Each row is a point. To make a cloud, some directions were put in groups of two or more. Within a group, all points are equally far from the middle, so they leave a hole (a ring in 2 directions, a hollow ball in 3). The other directions are filled evenly. Then the cloud was stretched, turned, moved and blurred a little. Count the holes, and give their numbers of directions, smallest first.

Cloud, 21 rows:
[[ 18 -23   7]
 [-46  14   6]
 [-17  36 -14]
 [ -3 -41  11]
 [-16   0 -21]
 [  9 -30 -23]
 [ 41 -11 -21]
 [-23  32  22]
 [  6 -24 -43]
 [ 48  27 -18]
 [ 22 -16 -24]
 [ 29  10  35]
 [ -1 -33   4]
 [-37  36   9]
 [ 41 -44 -15]
 [ 11 -38   0]
 [ 47  20  11]
 [ 56  18 -29]
 [-23 -21  38]
 [ 50   8  27]
 [-17 -35   3]]
Holes: 0

Cloud, 19 rows:
[[ 43 -13  15]
 [ 41  -2 -29]
 [  2  32 -28]
 [ 46 -27  32]
 [ 17  34  -7]
 [ 43 -22  15]
 [-54 -16  22]
 [  7 -14  -3]
 [ 18 -10   9]
 [-30 -22  40]
 [-24  12 -20]
 [ -6  23 -17]
 [ 42   8  -5]
 [-24  40 -31]
 [ 57 -10  24]
 [ 23 -34   4]
 [ 47 -35  24]
 [  2 -22  24]
 [ 37 -18 -14]]
Holes: 0

Cloud (28 x 4):
[[-21  43 -10  38]
 [-19  47 -12  35]
 [ 21 -15  34   3]
 [ 10  56  17  10]
 [  7  46 -26 -14]
 [ 41  44  17  14]
 [ 34   2 -15 -15]
 [-21  37 -10  41]
 [ 16   6  19 -51]
 [ 36  43  -7   2]
 [-32  21   4 -35]
 [-27  36  10  15]
 [-16  30 -33  50]
 [ 28 -10 -20  -8]
 [ 26  -6  38 -31]
 [ 21  19 -10 -38]
 [ 32   9  -7  46]
 [-43  -1 -16 -16]
 [ 48  34  10  18]
 [ 45  39  13  15]
 [ 46  19  -7  20]
 [-35  -8 -39  -7]
 [-19  42  17   4]
 [ 41  11  38  18]
 [-13 -27  -1  -6]
 [-13  42  24  -6]
 [-19 -24 -25  -7]
 [ 42  33  -7   3]]
Holes: 2 (2, 2)
